Each row is a point. Each table stands for the endless flat space through its points: a line for two points, a plane for three, and so on. The two share one point or none. Which?

First:
-31	-37	15	-23
-21	-2	0	-18
Second, 2 rows:
-13	-23	21	-37
-41	-23	-3	-5
They share: -27	-23	9	-21

First:
18	9	-13	36	27	24
2	-7	-25	26	25	24
Second:
2	-19	-36	13	32	26
-14	-11	-26	29	16	22
They share: -6	-15	-31	21	24	24

First (2 x 6):
10	-42	-2	8	-28	-28
34	-6	6	32	-12	-8
Second, 2 rows:
14	-27	6	18	-26	-18
30	-21	-2	22	-14	-18
They share: 22	-24	2	20	-20	-18

First:
-24	8	-36	-37	16	6	-14	24
-4	-2	-6	-25	50	-8	2	-8
16	13	-31	-15	35	37	22	-18
Second:
-27	23	-14	-70	17	-38	-29	-25
-24	15	-19	-49	22	-20	-9	-5
7	-1	-52	-8	39	30	19	31
They share: no point

First:
-22	20	-2	-44	-25	-36	-34	-3	13
-38	14	8	-28	-25	-30	-34	-21	-1
32	23	-17	-26	11	-33	-28	-18	58
Second:
20	14	-28	-8	-21	-27	-32	-54	33
14	20	-20	-17	-16	-27	-37	-48	34
-9	3	-6	-9	-11	-32	-17	-20	17
They share: -7	17	-2	-23	-7	-30	-31	-24	25

First, 3 rows:
14	47	-28	-6	6	-25	-52	16	26	-49	-19
-12	7	27	-16	24	28	4	46	-15	4	-23
16	23	9	-4	28	-10	-12	42	-1	-18	-15
Second:
16	37	-8	5	23	5	-21	44	11	-11	-7
-17	22	-7	-31	4	-4	-16	14	23	-42	-52
-8	27	-15	-23	6	-2	-11	19	32	-39	-52
They share: no point

First (2 x 11):
-10	-3	13	-24	-24	-11	4	12	7	-36	-4
-13	-9	28	0	-48	16	28	27	7	-21	-16
Second (3 x 11):
1	2	13	-17	-27	-2	18	16	12	-40	-11
-37	-16	37	3	-41	2	4	18	-6	-12	-1
3	-1	4	-34	-28	-6	14	17	15	-41	-12
They share: -11	-5	18	-16	-32	-2	12	17	7	-31	-8

First (3 x 12):
24	3	29	-20	-28	2	17	-16	-48	-29	-28	7
13	-10	6	-15	2	35	-11	-22	-51	-14	-32	-7
26	-1	35	-30	-23	1	18	-14	-32	-34	-30	15
Second, 2 rows:
37	-10	38	-23	2	21	21	-17	-55	-36	-49	11
12	0	23	-53	-33	16	-9	-12	-10	-11	-4	26
They share: no point

First:
-31	-44	25	26	21	9	5	-32	-39	-42	-14	-10	-34	27
-22	-39	20	22	24	5	-1	-24	-30	-34	-14	-15	-31	23
0	-32	4	22	29	0	-8	-13	-19	-18	-12	-25	-25	24
Second (4 x 14):
-35	-46	-11	10	6	-11	-23	26	-8	-36	8	4	-10	-5
9	-28	-5	56	80	21	-33	-26	-6	-70	-32	-20	-4	35
-14	-29	-10	25	36	0	-16	1	-11	-37	-14	-12	-12	9
11	-30	9	42	64	19	-39	-28	-8	-60	-20	-28	-12	39
They share: no point

First, 2 rows:
-21	1	-9	7	10	41	38	-18	42	47	2	-17	10	-40	33	9	-17	26
-13	2	-6	15	2	33	36	-17	37	42	5	-15	13	-36	25	9	-12	21
Second (3 x 18):
9	30	-31	26	-31	7	17	-12	38	16	3	1	38	-29	18	15	-13	9
1	-26	29	30	-3	31	33	-24	2	52	15	-31	2	-41	2	-1	7	1
1	-31	36	23	-2	40	36	-30	0	59	14	-32	0	-43	-4	-3	11	-2
They share: no point

First, 3 rows:
49	6	-56	-9	-21	5	41	-4	37	3	9	57	16	42	48	-20	9	-2	-11	-7
14	-14	-11	-14	-16	-15	31	31	7	-27	-16	32	-24	2	8	-10	24	23	24	33
15	-2	-10	-39	-43	-31	5	58	21	-53	-45	-9	-52	2	-28	24	55	-8	3	17
Second:
27	16	-7	-15	-22	-4	23	46	21	-23	-27	21	-19	-4	20	6	4	10	-21	29
29	4	-23	-17	-24	-8	27	30	23	-21	-17	29	-15	12	18	-2	18	6	-5	17
They share: 30	-2	-31	-18	-25	-10	29	22	24	-20	-12	33	-13	20	17	-6	25	4	3	11

First, 2 rows:
-22	34	40	-20	22	-2	25	-13	35	17	26	1	-18	20	46	-37	22	0	-57	8
-21	31	36	-21	22	-5	22	-14	32	9	18	8	-13	24	39	-28	15	-2	-48	4
Second, 3 rows:
-19	18	10	-38	36	-30	2	4	38	-27	5	28	-10	13	37	-8	11	-28	-36	-21
-7	36	16	-42	52	-20	-8	-10	40	-31	3	14	-24	31	51	4	-5	-28	-20	-23
-22	5	1	-43	35	-41	-2	19	45	-33	5	38	-7	-5	35	-15	22	-37	-45	-29
They share: no point

First:
-6	-27	13	-11	-14	18	29	30	5	28	55	33	51	36	32	24	-12	-47	37	14	3	29	19	41
-19	3	-57	21	-13	13	-29	49	10	39	-4	21	-13	-40	71	12	-28	-44	22	63	35	58	-20	63
-48	6	-6	50	17	18	-48	11	40	-15	5	38	-22	-24	30	29	6	-10	11	23	37	14	3	31
-65	-21	24	46	-7	0	-6	19	51	-31	38	58	19	14	21	49	9	-28	5	5	17	-7	37	48
Second, 4 rows:
-11	-19	-9	22	20	42	-44	50	31	48	40	46	48	-9	42	53	5	-25	41	69	27	7	36	77
-26	-15	-2	-2	16	4	0	30	20	13	53	12	5	22	31	40	14	-32	32	31	25	4	-9	41
-26	-19	-12	46	8	48	-62	26	34	27	19	70	39	-24	27	32	-16	-22	20	45	15	34	45	59
-4	5	11	54	28	32	-47	42	47	20	-12	63	24	-29	25	28	-47	-9	28	22	8	25	24	32
They share: no point

First (2 x 24):
-3	-20	-20	-15	-43	17	-22	-12	11	-7	-36	-10	7	19	24	-33	7	16	-25	16	-25	16	-11	30
-27	-14	-44	3	-13	-25	-10	-42	-25	-19	12	8	55	25	12	-27	55	10	-13	16	-25	28	31	-24
Second:
-60	-32	-47	-33	-73	-1	11	-54	29	-4	-3	-16	40	1	15	-69	40	19	-13	22	-37	25	1	-15
-30	-52	-47	-13	-43	19	6	-14	-11	-4	-43	9	20	31	20	-44	15	49	-18	17	-57	55	-29	10
6	14	-17	5	-7	-23	-39	-32	-11	-22	11	-6	38	19	17	-11	42	-17	-21	14	3	-5	43	1
They share: -15	-17	-32	-6	-28	-4	-16	-27	-7	-13	-12	-1	31	22	18	-30	31	13	-19	16	-25	22	10	3

First:
6	15	5	25	-33	0	28	-5	23	32	23	-24	-24	10	-31	29	-38	-2	15	36	18	7	-22	-30
46	40	-35	40	-28	20	-2	-35	38	17	8	-34	-14	-5	9	4	-13	-17	25	21	-17	2	-47	-25
Second, 3 rows:
37	22	0	37	-35	7	9	-24	47	21	0	-35	-25	21	-17	41	-45	-6	43	35	7	-13	-31	-32
16	22	-18	22	-29	4	24	-9	17	24	36	-20	-4	-6	-11	2	-12	-15	-5	26	4	17	-19	-32
-4	40	-24	36	-25	20	16	-17	9	44	18	-28	-44	-18	-19	0	-20	3	11	26	-4	25	-65	-8
They share: 22	25	-11	31	-31	8	16	-17	29	26	17	-28	-20	4	-15	19	-28	-8	19	30	4	5	-32	-28

First, 3 rows:
11	-10	-5	-9	1	-15	2	29	-31	0	33	5	-3	16	14	16	-25	23	1	9	-20	-24	-8	-31
21	-22	-8	-4	6	-7	-9	21	-24	2	19	10	-6	20	14	3	-12	14	-8	-7	-20	-16	-10	-25
36	-41	-6	2	10	2	-28	7	-9	8	-2	21	-14	29	9	-16	7	3	-25	-32	-24	0	-20	-13
Second:
38	-42	-7	-5	-2	-11	-23	16	-15	4	16	5	-2	25	12	-10	-5	-1	-19	-17	-33	-5	-19	-15
50	-56	-17	-21	-8	-11	-37	24	-13	8	24	-13	14	25	24	-24	-9	-13	-19	-5	-51	-3	-11	-11
They share: no point
